Each row of a before or after table is a point. One or more steps were done to the points. Then noise was added and the rows were shuffled. The steps act on how far a point lies along the listed directions, d1 being the first. What was done? A step turns or swaps two directions, mirrors them in a line or flattens them onto one, adds a multiple of one to another, or multiplies one. Angles are multiples of 10 degrees, from the lower direction toward the higher: turns from -170 to 170, lines from 10 to 170 but not 90. Use the fewest steps. Two steps may share a direction if one is a turn and the other turns, adds or multiplies; they go together, in the order done. Otherwise the lowest direction goes first.

Directions:
(1): [54 -9]
(2): [ -9 -54]
Before, 8 rows:
[[ -8 -17]
 [-66  72]
 [  9 -28]
 [ -3  65]
 [  2  30]
 [-18   7]
 [ 37  14]
 [-23  19]]
After, 8 rows:
[[-28  11]
 [-94  20]
 [ 10  15]
 [  6 -39]
 [-57 -30]
 [-15  12]
 [ 28   8]
 [-24 -16]]
Steps: mirror d1 and d2 in the line at 20 degrees

Directions:
(1): [-33  -9 -52  46]
(2): [ 35  64 -13  23]
Before (13 x 4):
[[-13   8 -73  36]
 [-19   0  -2   3]
 [-14  -5 -21   1]
 [ 19 -11  40 -44]
 [  4  15  17  -7]
 [-63 -62 -30  14]
 [ 17  51 -32  39]
 [ 12 -14  -3 -17]
 [ 28  49 -30  53]
 [ 24  45   8  34]
 [ -4 -32  30 -28]
 [ 10  23 -10  40]
 [ -7 -18  -8  -7]]
After (13 x 4):
[[-18 -54  28 -31]
 [-74 -95 -10 -10]
 [ 23  42 -10  40]
 [ 39  73   3  45]
 [ 52  86 -32  58]
 [-20  -3   1  -1]
 [  8 -18  -4 -17]
 [  3  20  13  -1]
 [  6 -23  30 -37]
 [-13  -6 -16  -5]
 [  5  22 -61  26]
 [ 40  86 -33  45]
 [-12 -27  -6 -12]]
Steps: multiply d1 by 0.7; multiply d2 by 1.6

Directions:
(1): [  5  23 -63 -18 -64  12]
(2): [-79 -19  23 -33 -24  16]
(3): [ 20 -67  -9  20  -8  60]
Before:
[[ -3 -42  -7   4  -8  55]
 [-65  59  29   3  25 -56]
 [ 33 -16 -51  -2 -26  29]
 [ 95 -25 -22  43  14  16]
 [ 30  -1 -39  18  -8  29]
 [  1  24 -24  -1 -14  -7]
 [ 11 -27  66  26  90 -10]
 [ 34 -23 -13  -5  -8  -4]
 [-14  35 -14 -31 -31 -10]
 [ 59  24  -2  19   6 -20]
 [ 32  16  12  20  37 -36]
 [ 20  -5  38   5  33 -12]]
After, 12 rows:
[[  8  17 -10  10  15   1]
 [  6  -1  -7  -7   9  -3]
 [ 21   9   5  -4  -1  -7]
 [-16   7 -11  29   3   2]
 [-30 -11   6 -12  -4  25]
 [  4   1   8 -11  -2   6]
 [ 19 -10  -2 -12  -1 -20]
 [ 54  27  -9  15  13 -30]
 [ 12   9  -8  -1  13  -3]
 [  6   9  -6   9   7  -4]
 [ 38  20 -14  15  13 -27]
 [ 54  29   0  17   6 -26]]
Steps: multiply d1 by 0; flatten d2 and d3 onto the line at 20 degrees

Directions:
(1): [-7 35 22 74 63 26 -5  2]
(2): [ 10 -52  13  65 -47 -19 -40  24]
(3): [-92 -25   7   2  11 -26  33  31]
(4): [ 30 -79  -3   3  48   3  39 -32]
(5): [ -5  16  63  18 -44  -4  48 -56]
(6): [ -2  17 -84  43 -26  -7  43 -18]
Before, 8 rows:
[[ 56 -40  26 -44 -58 -13  56 -83]
 [ 14 -18  -4  65   3  21   3   2]
 [ 12 -67 -91  53  15  -1  15   0]
 [ -8 -23 -14  20   1  -5  17  20]
 [ -1  -8 -59  37   7   7  53 -16]
 [  2  24 -40  26 -41  16 -31  35]
 [ 12  18 -25 -87 -31 -10  -4 -17]
 [ 64   5 -27 -13   8  -4 -31  -4]]
After (8 x 8):
[[-13  50 -25  23  36  36   6  15]
 [-52  30  15 -15 -20 -32  22   6]
 [-31 -13 -25 -10  21  17  66 -13]
 [ 14  41 -53  47 -30  11  17  -7]
 [-15 -16 -58 -53 -88 -41 -70  70]
 [ 26  24 -15  -4   1  14  15  -3]
 [-20 -61   6 -41 -80 -44   8 -10]
 [  4  95 -57  -3 -30  22  31 -41]]
Steps: multiply d1 by 1.3; turn d2 and d5 by -150 degrees; turn d3 and d4 by 150 degrees

Directions:
(1): [ 15  14 -13   7 -20 -30  86  64  13]
(2): [ 10  81  63  24  10  -9  -2 -18  44]
(3): [  8  19 -36  42 -52 -72 -22 -34 -24]
(4): [-74 -34  32 -14 -55 -10  20 -24  41]
(5): [ 11 -26  19  89 -33  55   0  15  -7]
(6): [-59  49 -41  16  18  38  41 -32 -34]
Before, 8 rows:
[[ 44  -5  14  81 -29   9  -7  28 -24]
 [ 18  32 -24  23 -10 -30   6 -19   4]
 [-34 -37 -24 -26  29  72  47  31 -16]
 [ 22  25 -15  36  -4  20  32  74 -18]
 [ 54 -55 -25 -24  54  42  -6  50 -57]
 [-43 -24  20 -95  23   8  50  -8  31]
 [  1  20  -4   5 -12  10  12 -26  -7]
 [ 11  80  32  13  17   6  22 -17  28]]
After:
[[ 34  20 -11  41 -19   0  23  76 -15]
 [ 17  52  44  38 -24 -18  10 -20  41]
 [ 10 -40  26 -79 -20 -76   1  -7  37]
 [  5  17  -5   6 -22  -2   6 -27  -8]
 [ 10  -6  -1  64  -2  63  26  32 -33]
 [ 53 -60 -28 -12 -35 -58 -27  30 -14]
 [ -9  39 -15  23   7   7  26 -18   4]
 [ 90 -34 -13 -17  52   0 -29  50 -45]]
Steps: turn d2 and d4 by 20 degrees; turn d2 and d5 by 20 degrees; swap d3 and d6

Directions:
(1): [-76 -26  12  46  13  45  25 -30  35  -2 -66   4]
(2): [ 31 -16  34  48  37  30 -63   0  59  21  43 -37]
(3): [ 42 -19  35 -12  21 -38  24 -70 -15 -27 -34 -71]
(4): [-32 -73 -29  34  59 -35  14   7 -49  -4  48   3]
Before:
[[ 43 -28   4 -10  18 -49  16 -10 -53 -10  18 -31]
 [-27 -14   9  38  23  26 -15  10   2  10  20  10]
 [-17 -11  -4   7  -5 -12  29 -32 -19 -28 -27   4]
 [-46  -8  -9   9  -7  11  14   6 -10  15 -13  10]
 [-40 -17 -34   1   0  -2  14  -7 -23  12   5  26]
 [ 14   8  34 -25  -5 -13   0 -32  16  -6 -29 -25]
 [ 25   4  24  -8  -5 -18  12 -46   1   8 -27 -43]
 [-29 -38 -14  17  20 -15  31 -13 -33  -2  -2  -5]
 [ 33  -1   4 -17  -2 -49   9 -20 -42  -7   9 -24]
 [ 41 -33  14  -6  29  -9 -31   6   3  -2  68 -33]
 [ 55   8  23   0  15 -16 -35 -18  24  14  24 -50]]
After (11 x 12):
[[-15 -94 -13  53  78 -38  12 -16 -49   2  55 -35]
 [ 21 -33  23  34  33 -13 -10 -43   5 -20  10 -39]
 [ 36  27  29 -19 -23  -9   8 -46  13  10 -38 -45]
 [ -1 -23   7  23  23  -2 -19   0  -4  19  31 -26]
 [ -1  44 -21 -48 -42 -20  24   3 -21   4 -27  18]
 [ 34  40  47 -42 -31  -2  -7 -34  36  -4 -45 -27]
 [-36 -33   3  25  16 -17  29 -34 -25  -5 -27 -13]
 [-43 -83 -15  37  51 -33  48 -16 -59 -13  -5  -8]
 [ -4 -18 -17  11  26 -19  -7  30 -51   4  60  21]
 [-53 -48 -51 -28   6 -27  44  31 -68 -16  36  44]
 [-27 -61 -22  39  51  -9 -11 -18 -16  18  45  -6]]
Steps: turn d1 and d2 by 130 degrees; add 0.7 times d2 to d3; multiply d4 by 2.5

Directions:
(1): [ 56  45  14   9 -40   7  75  65 -23  14 -52  -6   9  23]
(2): [  9  -8  13  57  36   6  19 -17  36 -31 -42 -94  -5 -51]
(3): [-19 -42   5 -30  41  -1  31   9 -49 -49 -45  25 -88   3]
(4): [ 35   1 -21  35   6   7 -89  31 -32  21 -62  37   0 -51]
(5): [-62  -8   6  18  66  69  37  22   2  37 -18  36  54  -6]
Before (13 x 14):
[[ 21 -23 -27 -28 -43 -32 -46 -13 -17   0  14  29 -23  20]
 [-34 -14  33  12  68  48  85  28 -25 -33 -68   6 -22  19]
 [-17   1   5  -1   3  26  81  36  -1   5  18  10   3  27]
 [ 26   0 -25 -35 -46  -6 -24   4 -40  13  33  33 -23  30]
 [ -4  22 -10 -37 -42 -28   5  56 -42  40  -5  85   3  29]
 [ 41  41  -4 -17 -63 -25 -15  35 -17  26  35  14  -1  19]
 [-30   8   2  43  53  34 -32 -28  56  27 -16 -24  66 -43]
 [-14   8   8 -33   1  37  59  34   5  25 -14   0  20  29]
 [ 33 -20 -20  12  -4 -27 -95 -34  -9   7   2 -21 -43 -13]
 [ 32 -12 -20  29 -24 -21 -76 -33  12   6  14 -36  12 -31]
 [-27 -10 -35  42  21   3 -88 -33  39  28  33 -17  57 -18]
 [ 13 -29 -19 -29   4 -24  18   9  -1  17  36  25 -12  31]
 [ -1  23   8  21 -10   3  61  27 -10  -6 -39  23   2   5]]
After, 13 rows:
[[ 29   7   7 -46 -34  -8  49  26  -5 -10 -19 -28 -33  32]
 [ 30  33   4  17 -46 -26  42  17  -4 -14 -25   5 -10   9]
 [-41 -43 -15  24  55  43 -38 -13 -11  25 -11  23  25 -30]
 [  6  21  -6 -10 -31 -33   0  43 -17  24 -17  32   4   2]
 [ 20 -19 -19  -9   5 -19  20  12  16  24  31  -1  10  21]
 [ -3   3 -17   4  -7  37  -4   9 -12  35  22  11  30   7]
 [-63 -64 -27   5  77   9 -54 -26 -21 -25 -13  23 -40 -13]
 [-28 -23 -18  33  49  36 -81 -25  10  59   8   9  33 -22]
 [-19  20   7   5  15  36  30  51 -18  37  -5  28  22   0]
 [-18 -16 -21   9   1  22 -29  -7  13  39  11  25  49  -1]
 [ 80  37  19   2 -75 -59   3  -8   4 -42   2 -53 -31  36]
 [-21 -38  -1 -21  55 -11 -27 -30 -11 -44 -45   9 -70 -23]
 [ 30  11   4  -9 -42 -20  67  27  -6 -17  20 -19 -33  31]]
Steps: add -0.3 times d4 to d1; multiply d2 by 0.4; turn d3 and d5 by -140 degrees

Directions:
(1): [ 22 -26  11  82 -34  79 -45  22 -17  12 -11  16  -1 -35  69 -30  -1 -39]
(2): [ 16  73  47   8  47 -44  25 -28 -15 -11  -3  41 -28 -11  46 -21 -74 -52]
(3): [ 56  26   4  47 -20 -34   5 -25  14 -17 -19 -69  69   0 -32 -85  -7  16]
(4): [-62  14 -54 -33   0   1 -22  49  70  28 -53  -4  46  -4  15 -23 -62 -31]
(5): [  8 -19  27 -16 -25  27   2 -24 -47  72 -26 -46 -20  -6  -9  22 -95  60]
Before, 8 rows:
[[  9 -15  17  -1 -18  29   5   0 -29  13   5  -6 -21  -8   6  32  -9  -3]
 [ 55   0  33  33 -22  42   1 -13 -49  27   6 -25 -19   1   5  -5 -53  42]
 [-17 -39  -8 -38 -29  15   9   7 -13  45  -6 -33 -16  13  -8  25 -37  61]
 [-16  31 -23   5   5 -18  18   0  31  -4 -28  -6  29 -17  28 -25 -64 -47]
 [ 18  19 -21  56   1  18 -19   5  25  -3 -17 -11  27 -18  44 -58 -35 -57]
 [ -6  10 -27  -3  22 -29  22   4  21  -6 -13 -10  14  27 -31   1 -15  -1]
 [ 14   6  49   6 -12  23  -2 -21 -42  42 -15  -8 -56  -9   4  31 -41  40]
 [ 53  48  16  41  -9 -12 -15  10  10  -6 -28 -19  51 -13  55 -72 -27 -42]]
After:
[[ 10 -19   9   7 -33  27   2  -1 -18  12  -6 -28   6  -4 -10  14   1   1]
 [ -9  14 -20  -4  33 -28  25   3  14  -7  -8   5  -4  26 -23  15 -17 -12]
 [ -1  36  21  -5  17  10 -16  26  -5   3  -6  58 -26 -13  96   8 -28 -72]
 [ -2 -15  27   1 -29  36 -17   1 -21  41 -19 -17 -35 -10  -9  29 -14  45]
 [ 30   8  23  17 -14  45   0  -1 -41  27   2   2 -30   2  17   7 -59  21]
 [  3 -14 -13 -13 -26 -13  13   4  12  24 -16 -52  24   7  -9 -26 -43  46]
 [-12   8 -18  30  20  29 -19  16  13   0   0  38 -19 -18  66  -6 -25 -74]
 [-47  -1 -37 -14  12   2   8  20  34  -3 -13  30  -2 -14  41  21 -29 -53]]
Steps: turn d2 and d3 by -90 degrees; multiply d5 by 0.7; turn d4 and d5 by -20 degrees

Directions:
(1): [ 33  53  13 -31  36 -25  24  47 -95  -9  16   0  25 -33  18  33  15  21
   7  11]
(2): [ 11 -36 -34 -56  -8 -19 -70   1 -26  -3 -46 -27  14 -19 -44  14 -56  32
  11 -38]
(3): [ 10  66 -38  41  21 -15  -7  11  23 -24  28 -64 -15  43 -32  44 -22 -10
 -43 -33]
(4): [-34 -12  46  38 -30  49   8 -29 -42 -78  -9   4  10  -1 -46  27  24  43
 -12 -23]
(5): [ -2  -5  40  -5 -19 -16  41 -10  37 -24 -26 -59  51 -50  18  20 -56 -12
 -29  56]
Before:
[[  8   7  -5 -13  23 -12  -5  28 -36  14  14  31  -5  -7  23  -9  39   0
   36 -12]
 [-15 -66  -9 -37 -46  20 -48 -22  23  18 -32   3   8 -10 -33 -29 -37  11
   12   0]
 [  2 -43  10 -54  -9   8 -27 -11 -71 -19 -24  12  21 -44 -39   6 -13  50
   28 -18]
 [ -4 -28  25 -24 -14  -2  26 -12  28  27 -16  22   8 -29  42 -38   9 -12
   -3  50]
 [ 15  44 -10   0  23  -4  10  24 -46  21  10  27 -20  21  26  19  28   9
  -15  -6]
 [-18  14  35   0 -17  12  32  -2 -43  -8  -1  30  -2 -20  22  -8  37  -2
    2  12]
 [ 32 -31 -32 -73  -7 -48 -95   4 -46  14 -52 -49  34 -29 -35  17 -85  23
    6 -43]
 [ 17  10   8 -14  22 -14   6   7 -41  39  32  47  -3  -6  38 -14  44   0
   41  18]
 [ -5 -33 -11 -21 -11   2 -25  18  20  23 -35 -16  -7 -10   1 -17 -13 -18
   16  10]
 [ 12  18  15   0  12 -12  14  18   5  27   2  15  10   7  53  -1  27  -3
    8  18]
 [-12  -1  -2   7   5  21  12  -2 -72 -26  14  35   1  -7   2  13  42  38
   22  -6]
 [  1  12  11  -1  -7  10   9  14 -57 -23   1  19  17 -30 -11   8  34  23
   16  12]
 [ -5  13 -24   2   9   6  -8   3   5  15   9  18 -23  30   4 -14  29 -13
   -2 -14]
 [ -7 -28  20 -25 -20  -1  -1   6 -46 -14  -8  15  -4 -28   9  11  27  22
   26  13]]
After, 14 rows:
[[  2  36  -6  16  14 -16  48   7  -3 -17  17 -42  24 -19  30  34 -18  -2
  -19  40]
 [-11 -14  10   0  -4  29  -7  26 -35   2 -10  22 -17   1   0 -11  43   3
   25  -1]
 [  9  38  -1 -25  -1 -34   9  19 -26   4 -13 -35  11 -30  17  17 -22 -12
  -17   8]
 [ 13  44 -11  10  28 -28  16  31   0   7  29 -14  -1   2  28  13  20 -21
    8   0]
 [-19 -21  46  -4 -30  46  19  -4 -53 -12  10  54   9 -16  -3 -20  46  25
   19  20]
 [ -1   7 -11  -7   5  -5  13   4  26  28   1  10  -7  10  27 -18  14 -29
   -5  16]
 [ 10  44  -5  12   2 -13  18  20 -13 -24   7 -39  23 -23  -9  32  -6   1
  -18  23]
 [  5  22  15  -6  -3 -16  22  22 -40 -29  13 -23   0 -24  13  40  17   9
    1  18]
 [ 14  47 -23  11  18 -19  12  16  24  29   3 -15 -18  28  27  20 -13 -18
  -40   3]
 [ -7  37  48  29   8  21  58  -7 -53 -57  32  -7  18 -21 -15  34  30  23
  -17  11]
 [-31  25  49  86 -20  56   9 -31 -60 -60  39  38 -20  49 -31  12  80  26
  -13 -50]
 [ 23  22 -21 -19  22 -27 -27  29  -4  30  -8  -7   4  18  25  13  -1   6
    6 -15]
 [ 36  53 -18  -9  38 -41   6  22 -22  35  41 -12   3   3  30  17   9 -12
   15  13]
 [ 22  -3 -13 -62  12 -19 -20  20 -62  18 -17  24   4 -25   5  -8  10  27
   11  -5]]
Steps: turn d1 and d3 by 70 degrees; turn d2 and d5 by -120 degrees; turn d4 and d5 by 70 degrees
